Each row is a point. Two turns around zero, p and q, are shown by what they do to some points. Where does a point land after both, in the order given? Backwards means that the second turn is done in reverse. Each puzzle has new turns, and all numbers are rounded.

Turn p:
|  34 |  54 | -32 | -> | -42 |  43 |  39 |
| 18 | -8 |  7 | -> |   0 | -14 |  15 |
| -19 | -14 |   3 | -> |  15 |  -4 | -18 |
| -16 | -17 |  -6 | -> |  21 |   1 | -12 |
|  -2 | -27 |   1 | -> |  24 | -13 |   0 |
| -14 |  12 |  27 | -> | -19 | -14 | -23 |
Turn q:
| -18 | -32 |   8 | -> | 37 |  6 |  2 |
|  19 |  17 | -31 | -> | -25 | -31 |   0 |
| -37 |   9 |  14 | -> |  7 | 25 | 31 |
|  28 | -17 |   1 | -> |   5 | -10 | -31 |
| -15 |   1 |  31 | -> |  7 | 34 |  3 |
|  23 |  23 | -23 | -> | -32 | -24 |  -4 |
Where do these land?
q, then p: | 10 | 12 | 10 | -> |  -2 |  14 | -11 |
q, then p backwards: | -29 |   2 | -24 | -> |  34 | -16 |  -3 |
q, then p: |  -9 | -29 | -15 | -> |   8 | -18 |  28 |
q, then p: |  10 | -11 | -20 | -> | 22 | -7 |  8 |
q, then p: | 18 | 26 | 50 | -> | -26 |  49 | -21 |

Turn p:
|  33 | -27 | -13 |  22 | -48 | -27 | -> | -15 |  26 | -34 | -11 |   6 | -58 |
|   9 |   6 |  -3 | -16 | -13 |  10 | -> |   5 |   0 |   8 |  20 |   4 | -13 |
| -43 |  12 |   2 | -17 |   8 |  18 | -> |  30 | -33 |  14 |   1 |   3 |  22 |
|   0 |   8 |  11 |  -5 |  39 | -45 | -> | -39 | -10 |  23 | -30 | -22 |  15 |
| -15 |  13 | -29 |   4 | -12 |  30 | -> |  39 |  -4 | -13 |  20 | -14 |   1 |
| -11 |  21 |   5 |   9 | -12 |  14 | -> |   7 | -18 | -16 |  18 |   1 |   7 |
|  28 | -33 |  28 |   2 |  37 |   1 | -> | -27 |  39 |  18 | -16 |  24 |  25 |
Turn q:
| -31 | -40 |   0 |  32 |  -3 | -41 | -> | -12 | -51 |  23 |   5 | -40 |  20 |
|  -3 |  14 |  19 |  -9 |  -7 | -14 | -> |  -2 | -15 |   6 |  -7 |  19 | -15 |
| -25 |  -1 | -18 |  28 |  16 | -24 | -> | -29 | -15 |  22 |  19 | -12 |  24 |
|   6 |  24 | -23 | -45 | -14 |  19 | -> |  16 |  40 |   5 |  15 |  13 | -38 |
| -10 |  -4 |   3 |  -1 |  24 |  46 | -> | 28 | 27 | -1 | -1 | 12 | 34 |
|  26 |   4 |  12 |  24 | -25 |  13 | -> |   1 | -12 | -45 |   2 |   3 |  -2 |
|  39 |   2 |   8 | -28 |   8 |   1 | -> |  -2 |  24 | -12 | -34 |   4 | -23 |
Where do these land?
p, then q: |  -8 |  -9 | -30 |  42 |  44 |  -7 | -> |  29 |  31 | -17 |  30 |  15 | -40 |
q, then p: | -16 |  18 |   0 |   4 | -24 |   0 | -> | -10 |  16 | -15 | -21 |  -5 |   9 |
p, then q: |  -8 | -35 |  18 | -24 |   7 | -30 | -> |  13 |  -1 |  36 | -35 |  19 |  -9 |
p, then q: | -15 |  -7 |  43 |   4 | -13 |   9 | -> |   0 |  23 |  20 | -15 | -12 |  33 |
q, then p backwards: | -22 |  18 |   6 |  16 |  -5 | -25 | -> |  -3 |  21 |  29 | -19 |  -7 |  -5 |
p, then q: |   6 | -10 |   6 | -33 |  12 |  27 | -> |  -5 |  -7 | -18 | -24 |  27 |  20 |
q, then p backwards: |  48 |  -2 | -41 | -28 | -27 |  23 | -> |  42 | -15 | -49 |  29 | -28 |  -1 |
p, then q backwards: | 15 | 28 | -2 | 18 |  6 |  3 | -> |   5 |  -4 | -24 |  27 |  -5 |   1 |

Turn p:
|  26 |   9 |   1 |  13 |  -8 |   0 |  44 |  -7 | -23 | -> |  -7 |   4 |   5 |   3 |   5 | -13 |   8 | -28 | -49 |
| -16 |  -8 |  -8 | -14 | -17 |   8 |  34 |  -1 | -14 | -> |   6 |  12 |   1 |   3 |   8 |   3 | -21 |  14 | -37 |
| -19 |  34 | -23 |  -4 |  14 |  20 |  13 |  28 |  -1 | -> |   4 |   0 |   5 | -21 |  50 |  23 |   6 |   8 |  -6 |
|  -1 | -16 |  -9 |  -3 |   6 |  -3 | -10 |  -4 | -17 | -> |  17 |   3 |   7 |   3 | -17 |  12 |   4 |   2 |  -1 |
|  17 |   0 |  27 | -21 |  23 | -12 |  -9 | -14 |  22 | -> |  16 |  -6 | -20 |   6 |  -2 | -27 |  -9 | -21 |  30 |
|  1 | -6 | 12 | 24 | 56 |  2 |  2 |  7 | 56 | -> |  13 |  -8 |  18 | -16 |  25 | -56 |  22 |   8 |  45 |
|   0 | -13 |  -1 |  -9 |  -4 |   3 | -18 |   3 |  -1 | -> |   6 |  -5 |  -2 |  12 | -10 |  10 |  -2 |   9 |  10 |
|  13 |   8 |   1 |  -9 | -28 |   9 | -24 |  19 |   7 | -> | -22 | -14 | -15 |  25 |   5 |  21 |   3 |   5 |  11 |
| -13 |  15 | -44 | -17 |  -7 | -21 | -11 | -11 |   1 | -> |  0 | 46 |  0 | -2 |  5 | 32 | -5 | -2 | 13 |
|  -8 | -25 |  38 |   1 | -27 | -16 |  -3 |  12 | -25 | -> |  -5 | -20 | -31 |   1 | -40 |  -3 |  -3 |  20 | -23 |
|   0 |   3 |   7 |  38 |  -8 |  10 | -18 | -33 |  -6 | -> | -27 | -12 |  31 | -14 | -28 |  -1 |  -5 | -15 |   7 |
Turn q:
|  31 |  12 |  -3 |   8 | -54 |   1 | -14 |  -1 | -18 | -> |  -9 | -14 |  13 |  35 | -25 |  32 |  23 | -12 |  24 |
|   5 | -21 |  19 |  -4 |  13 |   7 |   2 |  -6 |   5 | -> |   5 |   3 |   1 | -15 | -19 |  -5 | -15 |  14 |  -6 |
|  -3 |   8 | -12 |  11 |  19 |   1 |  11 |   6 |  14 | -> |  15 |  -2 |  -6 |  -2 |  18 | -20 |   5 |   7 |  -1 |
|  28 |   6 | -53 |  11 | -25 |   4 | -16 |   5 |  12 | -> | 12 | 12 | 34 | 31 | 15 |  3 | 30 |  1 | 35 |
|  -4 |   4 |   0 | -28 | -40 |   9 |  76 | -13 | -15 | -> |  -4 | -24 |  -2 | -11 | -36 | -33 |   5 | -73 |  14 |
|  -6 |   6 |   8 |   6 |   4 | -36 |  -6 | -11 |  10 | -> | -10 | -16 |   2 |  16 |  17 |   0 | -26 |   6 | -10 |
| -15 |   7 |  20 |  12 |  -4 |   9 |  -8 |  -9 |   6 | -> |  13 | -10 |  -4 |  -1 |  -2 |  17 |  -2 |   0 | -23 |
|  -7 |   8 |  17 | -26 |  10 |  10 | -12 |   2 |  17 | -> | -13 |   8 |   9 |  -9 |  -5 |  -6 |   7 |   8 | -34 |
|   6 |   3 |  21 |   1 |  28 |   4 |  26 |   6 | -33 | -> |  -6 |   1 | -48 | -11 | -18 | -16 |  -6 |   2 |   4 |
|  -9 |  16 | -13 | -10 |  28 |  11 | -15 |  -2 |  -9 | -> |  -2 |  32 | -15 |   3 |  16 |  -4 |   8 |   4 | -14 |
| -14 | -58 |  -2 |   8 |   5 |   1 | -26 |  -6 |   5 | -> |  13 |  18 |  24 | -31 |   2 |  26 | -33 |  20 |  13 |
| -12 |   8 |  -2 |  11 |  17 | -20 | -17 |  28 |   6 | -> | -13 |  -8 |  -8 |  -5 |  35 |   5 |   4 |  23 |  -2 |
Where do these land?
q, then p: | 36 | -9 | -5 | 12 | 16 | 14 | 24 | -3 | 21 | -> | -19 |  15 | -30 |  21 |  -6 | -16 |  28 |   0 |  -2 |
p, then q: | -22 |   8 | -19 |   9 |  27 |   3 |  -2 | -25 | -22 | -> | -20 |   8 |   5 |   9 | -39 |  -5 |   8 |   0 | -26 |
q, then p backwards: | -43 |  18 |  10 |  13 |  11 |   4 |  -2 |  18 |   4 | -> |  -6 |  30 |   7 |  -6 |   8 |   5 |  23 |  29 | -20 |
q, then p: |  30 |   9 |  -2 | -18 | -41 |  19 |  31 | -31 |   4 | -> | -47 |  10 |   1 |   8 | -38 | -25 | -20 | -11 | -18 |
q, then p: |  11 |   4 |   8 | -23 |  -3 |  -7 | -16 |  15 |  19 | -> |   3 | -11 | -18 | -21 |  -3 |  -3 |  -3 |  21 | -16 |
p, then q: |  39 | -14 |  -4 |   9 |  -8 |  -7 |  -8 |  33 | -11 | -> |  31 | -21 | -16 | -10 |  -3 | -11 |  -4 | -20 |  30 |
p, then q: | -29 |  23 | -34 |  22 |   8 | -24 | -41 | -14 |  16 | -> |  -2 | -11 |  23 | -11 |  -2 | -24 |  32 | -15 | -56 |
p, then q: | -13 | -11 | -11 |  14 | -34 |   0 |   2 |  -1 |   4 | -> |  -6 | -12 | -14 | -16 |  13 |  23 |  17 |  -8 |  -8 |
q, then p backwards: |  10 |   8 |   1 |  -6 | -17 |  -7 |  12 |  -6 | -16 | -> |  21 |   2 |  10 |   0 |  -9 |  -3 | -15 | -10 |   1 |
p, then q: |  11 | -16 |  20 | -25 | -14 |  16 | -29 |  20 | -25 | -> |  32 |   7 |  18 | -15 | -11 |  18 |  10 |   8 |  38 |
p, then q: | -17 | -15 |  -4 | -10 |  33 |  -8 |   5 |  12 |  -5 | -> | -18 |  -2 |   4 |  11 | -15 | -25 |  15 |  16 |  15 |
q, then p backwards: | -12 |  -5 |  40 |   3 |  22 |  -2 |  23 | -16 |  12 | -> | -18 | -10 |  39 | -10 |  -4 |   3 |  24 |  -9 | -20 |
